Every row gives one point. Each copy is the shape, with its points in the same order, stretched, turned, moved and blurred by noise. Say if it was mirrored as well.
In the rows, 128 means zero.

Shape (6 x 2):
[[175 133]
 [ 89 165]
 [161 176]
 [142 181]
 [118 169]
 [132 113]]
Copy 1 (6 x 2):
[[172 117]
 [ 94 157]
 [170 154]
 [152 164]
 [124 164]
 [127 103]]
Copy 1 is: only turned
Copy 2 (6 x 2):
[[170 101]
 [ 88 142]
 [161 145]
 [145 149]
 [119 144]
 [128  86]]
Copy 2 is: only turned
Copy 3 (6 x 2):
[[167 155]
 [126  75]
 [186 113]
 [177  91]
 [151  88]
 [124 145]]
Copy 3 is: mirrored

Shape (7 x 2):
[[152 121]
 [139 140]
 [ 96 114]
 [163 113]
 [114 200]
 [160 120]
 [166 102]]
Copy 1 (7 x 2):
[[152 156]
 [130 149]
 [132  92]
 [165 167]
 [ 57 138]
 [158 165]
 [178 168]]
Copy 1 is: only turned
Copy 2 (7 x 2):
[[140 110]
 [139 132]
 [ 88 126]
 [145  97]
 [145 198]
 [148 104]
 [148  86]]
Copy 2 is: only turned
Copy 3 (7 x 2):
[[132 146]
 [143 118]
 [ 98  94]
 [133 152]
 [195  65]
 [130 150]
 [120 162]]
Copy 3 is: mirrored

Shape (8 x 3):
[[ 96 118 160]
 [130  99 143]
 [101 173 156]
 [113 143 112]
 [ 82 147 139]
 [182  97 144]
 [195 155 161]
 [103  94 114]]
Copy 1 (8 x 3):
[[116 147 176]
 [ 96 112 165]
 [154 167 142]
 [ 99 155 113]
 [120 180 142]
 [113  61 150]
 [172  63 139]
 [ 66 146 143]]
Copy 1 is: only turned
Copy 2 (8 x 3):
[[130 158 105]
 [125 132  92]
 [178 146 116]
 [140 121 134]
 [149 152 133]
 [133  89  58]
 [182  82  51]
 [104 136 122]]
Copy 2 is: mirrored
Copy 3 (8 x 3):
[[138  76 102]
 [105  96 106]
 [171  97 139]
 [154 145 114]
 [169 117 114]
 [ 67 115 126]
 [ 93 110 178]
 [135 126  69]]
Copy 3 is: mirrored
Copy 4 (8 x 3):
[[ 95 111 131]
 [121 148 138]
 [113  70 133]
 [138 121 108]
 [108 101 102]
 [141 161 177]
 [161 110 197]
 [120 151 111]]
Copy 4 is: mirrored

Shape (7 x 4):
[[134 142 147 137]
 [ 92 127 127  90]
 [172 141 130  99]
 [ 97 103 104 122]
 [158 130 137 209]
 [101 130 121  97]
 [101 168 105 103]]
Copy 1 (7 x 4):
[[140 124 167 114]
 [112  77 120 129]
 [120  96 187  75]
 [ 80 125 112 141]
 [133 198 174 113]
 [108  95 122 123]
 [135  94 106  96]]
Copy 1 is: mirrored
Copy 2 (7 x 4):
[[149 147 118 147]
 [ 88 154 136 114]
 [105 108  92 144]
 [132 114 160 109]
 [238 116 130 157]
 [100 146 131 113]
 [117 165 105  76]]
Copy 2 is: mirrored
Copy 3 (7 x 4):
[[136 139 108 115]
 [ 86 106 165  88]
 [183  93 136 109]
 [ 83 134 164 139]
 [157 201  59 185]
 [100 115 160 102]
 [108 147 158  59]]
Copy 3 is: mirrored
Copy 4 (7 x 4):
[[121 143 119 153]
 [163 141 177 114]
 [152 176 115 153]
 [156 125 142 102]
 [ 84 104  55 155]
 [149 145 163 114]
 [123 169 169 100]]
Copy 4 is: only turned

Shape (10 x 4):
[[ 88  78 118 138]
 [170 119  85 133]
 [134 205 125 125]
 [170 130 132 172]
 [122 118 131 142]
 [112  34 113 132]
 [121 141  94 140]
 [134 146 115  67]
 [123 171  90 130]
 [136 144 189 129]]
Copy 1 (10 x 4):
[[138  97  94 172]
 [193 172 134 125]
 [107 159 160  82]
 [148 193 111 115]
 [133 133 104 133]
 [175 103  76 179]
 [142 146 143 134]
 [153 105 134  89]
 [136 151 160 116]
 [ 98 131  90  86]]
Copy 1 is: mirrored
Copy 2 (10 x 4):
[[147  78 101  88]
 [ 84 126 129 175]
 [142 171 151 165]
 [136 133  90 156]
 [147 111 104 116]
 [115  62  90  82]
 [133 116 132 148]
 [ 77 142 166 118]
 [135 134 152 162]
 [151 156  94  87]]
Copy 2 is: only turned
Copy 3 (10 x 4):
[[180 178 111 131]
 [130 118  86 154]
 [ 79 161 133 167]
 [112 110 112 114]
 [145 156 116 130]
 [211 143  99 127]
 [123 164  82 153]
 [128 158 151 188]
 [ 93 173  94 168]
 [123 138 189 117]]
Copy 3 is: only turned
